Every row gives one point. The points of each table are mixes of a few directions, plus a little noise. How many directions does each table use, and how many do they share? Where both have some left over, give the other angles between the two spaces (their principal angles), to ten degrees, smallest first.

First (6 x 2)
[[0.04, 0.52],
[-0.07, -0.80],
[-0.03, -0.46],
[0.03, 0.40],
[0.07, 0.81],
[-0.04, -0.48]]
Second (5 x 2)
[[0.00, 0.09],
[-0.09, -1.17],
[0.04, 0.47],
[0.03, 0.27],
[0.02, 0.34]]
Directions: first 1, second 1, shared 1

First (7 x 3)
[[0.52, -1.04, -0.05],
[-0.43, 0.86, 0.04],
[0.40, -0.80, -0.04],
[-0.09, 0.18, 0.01],
[-0.26, 0.52, 0.03],
[0.12, -0.22, -0.01],
[-0.25, 0.50, 0.02]]
Second (6 x 3)
[[-1.09, 0.03, 0.63],
[0.64, -0.30, -0.30],
[0.41, 0.28, -0.32],
[0.57, 0.05, -0.37],
[-0.33, -0.12, 0.24],
[-0.24, 0.06, 0.12]]
Directions: first 1, second 2, shared 1

First (9 x 6)
[[-0.04, -0.06, 0.30, -0.09, -0.21, 0.39],
[-0.11, -0.18, 0.80, -0.25, -0.58, 1.06],
[0.02, 0.03, -0.16, 0.05, 0.12, -0.21],
[-0.07, -0.10, 0.47, -0.15, -0.34, 0.62],
[0.14, 0.24, -1.06, 0.33, 0.76, -1.39],
[-0.08, -0.14, 0.60, -0.19, -0.43, 0.79],
[0.01, 0.03, -0.12, 0.04, 0.09, -0.16],
[0.08, 0.13, -0.59, 0.18, 0.42, -0.77],
[0.03, 0.06, -0.24, 0.08, 0.17, -0.32]]
Second (7 x 6)
[[-0.01, -0.03, 0.11, -0.04, -0.08, 0.13],
[0.09, 0.14, -0.69, 0.21, 0.48, -0.88],
[-0.05, -0.09, 0.36, -0.12, -0.28, 0.50],
[0.09, 0.15, -0.62, 0.19, 0.43, -0.81],
[-0.14, -0.24, 1.07, -0.33, -0.77, 1.43],
[0.03, 0.06, -0.26, 0.08, 0.21, -0.38],
[-0.02, 0.00, 0.04, -0.03, -0.02, 0.02]]
Directions: first 1, second 1, shared 1

First (7 x 9)
[[-0.40, 0.16, 0.29, -0.26, 0.18, -1.02, 0.38, 0.00, -0.08],
[-0.02, -0.15, 0.01, -0.43, 0.07, 0.27, -0.47, -0.26, 0.02],
[-0.74, 0.09, -0.25, -0.31, 0.81, -0.02, -0.42, -0.65, 0.32],
[-0.13, 0.58, -1.01, 0.73, 0.02, -0.34, 0.06, 0.65, -0.25],
[0.39, -0.58, 0.81, 0.16, -0.15, 0.80, -0.17, -0.17, 0.40],
[0.48, 0.04, -0.14, 0.53, -0.51, 0.05, -0.07, 0.74, -0.21],
[0.40, -0.14, 0.30, -0.40, -0.40, 0.27, 0.69, -0.31, -0.21]]
Second (7 x 9)
[[0.60, 0.75, 0.31, 0.10, -0.16, -0.05, -0.21, -0.24, -0.18],
[0.05, 0.46, 0.10, 0.23, 0.18, -0.21, -0.24, -0.10, 0.05],
[-0.12, -0.20, 0.00, -0.18, 0.09, 0.25, 0.13, -0.28, 0.10],
[1.50, 0.18, 0.21, -0.38, -1.45, 0.25, 0.22, 0.53, -0.91],
[-0.82, -0.52, -0.20, -0.04, 0.62, 0.11, 0.11, -0.24, 0.43],
[-0.69, -0.65, -0.37, 0.10, 0.23, -0.23, 0.06, 0.47, 0.19],
[-0.52, -0.01, -0.08, 0.19, 0.53, -0.16, -0.11, -0.14, 0.31]]
Directions: first 5, second 3, shared 2; angles 90

First (8 x 11)
[[-0.28, -0.59, 1.08, -0.59, 0.03, -0.70, 0.15, 0.37, 0.04, -0.17, -0.53],
[0.05, 0.47, -0.49, -0.14, 0.01, 0.04, -0.66, -0.22, -0.06, 0.21, 0.25],
[0.54, 0.64, 0.03, -0.39, 0.04, 0.03, -0.80, -0.41, -0.47, -0.52, 0.30],
[-0.60, -0.40, 0.34, 0.26, -0.34, -0.10, 0.47, 0.15, 0.16, -0.26, -0.34],
[0.31, 0.32, -0.08, -0.57, -0.10, -0.46, -0.89, -0.46, -0.32, 0.15, 0.27],
[0.66, -0.09, -0.53, 0.40, -0.20, 0.07, 0.26, -0.61, -0.21, 0.28, 0.52],
[-0.22, -0.37, 0.20, 0.21, 0.37, 0.32, 0.73, 0.72, 0.37, 0.16, -0.32],
[-0.47, -0.01, -0.52, 0.78, 0.16, 0.83, 0.75, 0.51, 0.47, 0.17, -0.13]]
Second (11 x 11)
[[-0.66, 0.33, 0.12, -0.47, -0.10, 0.14, 0.48, 0.41, 0.67, 0.53, 0.58],
[0.65, 0.28, -0.01, -0.14, 0.67, 0.09, 0.04, -0.21, -0.45, -0.11, 0.07],
[0.15, -0.56, -0.25, 0.36, 0.35, 0.46, -0.37, 0.17, 0.02, 0.45, -0.01],
[-0.45, 0.09, -0.64, 0.30, -0.06, 0.08, 0.33, -0.10, 0.22, 0.59, 0.18],
[-0.78, -0.12, 0.14, 0.04, -0.44, -0.24, -0.39, 0.17, 0.78, -0.11, -0.04],
[0.18, 0.63, 0.47, -0.60, -0.06, -0.35, 1.28, 0.13, 0.58, 0.01, 0.60],
[0.39, -0.32, 0.92, -0.41, 0.01, 0.08, -0.79, 0.31, -0.24, -0.69, -0.25],
[-0.45, 0.24, -0.20, -0.04, 0.20, 0.11, -0.41, -0.04, 0.10, 0.13, 0.09],
[0.35, -0.74, 0.59, 0.14, -1.22, -0.28, 0.45, 0.21, -0.34, -0.47, -0.51],
[0.54, 0.12, -0.56, 0.47, 0.68, -0.07, -0.18, -0.52, -0.32, -0.08, -0.16],
[0.09, 0.08, -0.56, 0.41, -0.03, -0.04, -0.46, -0.54, -1.04, -0.24, -0.55]]
Directions: first 5, second 6, shared 2; angles 30, 50, 90
